Each row is a point. The window is the flat piece filled in between its corners: a triangle in 3 columns, a solid with four corners in 4, and so on. A path goes straight from each point to the next, and from the last back to the first. After which points does the path pass through the window?
In the rows, zero is written as 128.

Window, 3 rows:
[[ 65 188  84]
 [182 119 120]
 [172  69 132]]
Path:
(1): [ 97 166 152]
(2): [135 145  51]
(3): [114 122  90]
(4): [102 140 124]
(5): [170 133 159]
(6): [183 109  88]
(7): [ 72 208  12]
(8): [ 53 207 131]
(9): [109 119 166]
(10): [146  93  50]
(11): [165  93  49]
(12): [171 125 173]
(13): [145 117 174]
(14): [146  99  90]
(15): [128 133  48]
(16): [112 155 135]
Through the window after points: 1, 5, 11, 13, 15

Window (4 x 4):
[[ 49  58 171 126]
 [241 191 110 152]
 [ 87 147 182  91]
 [ 62 122 121 129]]
Path:
(1): [125 112  80  87]
(2): [113 134 136 177]
(3): [107 159 181 153]
(4): [142 123 146  88]
(5): [100  99 113  47]
(6): [ 68 166 190 157]
(7): [136 201 147 186]
(8): [171 159  92  70]
Through the window after points: 5

Window:
[[ 47 143  92 128 122 142]
 [144 158  88  83  97 178]
 [ 66  94 137  76 161 135]
 [ 54 170 168 125 159 158]
 [238  51  65 185  95 104]
 [160 127 123 140  18 153]]
Path:
(1): [133 153 106 149  98 114]
(2): [123 134 103  69 102  60]
(3): [111  56  98 122 133 219]
(4): [ 68 118 102 143 127 189]
(5): [ 81 165 108 105 113  76]
(6): [198 103  82 149  84  80]
(7): [201  56  83 173  94 174]
(8): [131 111 107 166  90 192]
Through the window after points: 4, 6

Window:
[[ 83 145 118 176 150 109 132 133 173]
 [102 114 145 127 119 147  27  89 144]
 [116  48 249 100 135 148 166 126  52]
 [108 152  80 108 189 140 159 168 155]
 [122 139 205  86  49  97  81 119  74]
 [ 75 222 137 147 147 184 174 178 164]
 [151 123 112 142  65 132  83 158 162]
 [227 144 172 152 117 133 163 127 106]
 [176 172 109 116  81 146 220 119 156]]
Path:
(1): [108 146  75 152 143 150 154 141 120]
(2): [130 155 110 139 107 162 139 143  86]
(3): [126 149 180  96 137 120 129 144 168]
(4): [143 135 219  86 118 111 136 135 192]
(5): [ 89 104 114 141 104 162 137 136  71]
(6): [130 117 116 162 103 162 123 101  76]
(7): [143 135 174 115 120 125 108 127 144]
(8): [128 152 145 114 141 120 158 144 176]
Through the window after points: 6, 8

Window (11 x 11):
[[125 114 131 123  94 126 131 104 130 159 121]
 [111 133 115 121 134 103 181 157 166 140 133]
 [133 151 115 148 117 141 116 107 112 141 107]
 [119 130 146 123  96 132 121 148 160 130 129]
 [148 150 152   7 135 136 107 128 116 165 141]
 [128 110 126 137 117 131 113 152 129 161 124]
 [140 128 145 150 129 151 151 119 122 145 113]
 [181 124 130 137 115 125 122 121 125 154 128]
 [120  85 105 137 127 130 103 104 173 142 124]
 [134 125 150 142 116 119 118 116 101 125 116]
 [135 121 115 130 107 147 138 130 110 121 117]]
Path:
(1): [135 126 128 136 117 141 135 124 123 140 136]
(2): [126 132 134 118 114 133 119 122 118 138 161]
(3): [142 123 131  96 115 115 120 137 134 140  84]
(4): [140 116 127 132 120 132 128 119 138 145 108]
(5): [121 131 129 139 129 139 123 116 130 141 163]
(6): [142 131 134 130 115 139 116 113 115 141 137]
(7): [148 126 133 122 114 132 115 120 123 151  94]
(8): [122 119 132 117 114 124 134 128 134 148  95]
(9): [112 122 126 135 111 144 137 112 132 139 171]
(10): [129 120 127 101 129 138 112 129 128 156 155]
(11): [139 123 136  98 116 125 117 133 137 152 100]
(12): [148 124 141 130 116 138 138 128 128 138  83]
Through the window after points: 4, 10, 12

Window (12 x 12):
[[118 129  66  75 151 136 138 181 138 170 173 125]
 [171 133 146 160  71 200  95 141  93 141 147 148]
 [113 199  57  78 125 135 173 118 121 148 180 176]
 [140 113 154 115 136 115  91  91 188 163  91  52]
 [103 133 179 122 143 144 150 140 152 144 174 128]
 [ 78 126  82 185  23 182 105 118 102  93 134 166]
 [ 89  79 163 124 138 104 125 111  25 161 159 159]
 [143 113  85 134 192 116 154 173 141 212   7  87]
 [ 81  97 153 176 178 102 131  67  54 164 211 101]
 [ 89 126 135 133 164 174  87 171  69 204  42  99]
 [122 124 146 141 150 170  69 145  87  83 143 162]
 [111 105 149 104 112 194 183 114  60 113 169  90]]
Path:
(1): [104 136 122 109 142 127 136 156 111 147 151 100]
(2): [127 160 132 132 115  99 132 179  95 151 123 111]
(3): [120  86 129 102 133 219 109 106 165 145 122 141]
(4): [117 108 114 125 150 153 126 115 137 146 142 138]
(5): [135 149 150 132 118 109 132 159 108 139 139  95]
(6): [115 151 124 142 121 111 119 153  83 136 146 119]
(7): [126 119 119 124 144 177 137 139 112 153 122 146]
(8): [106  86  97 111 149 163 143  55 151 159 135 174]
Through the window after points: none
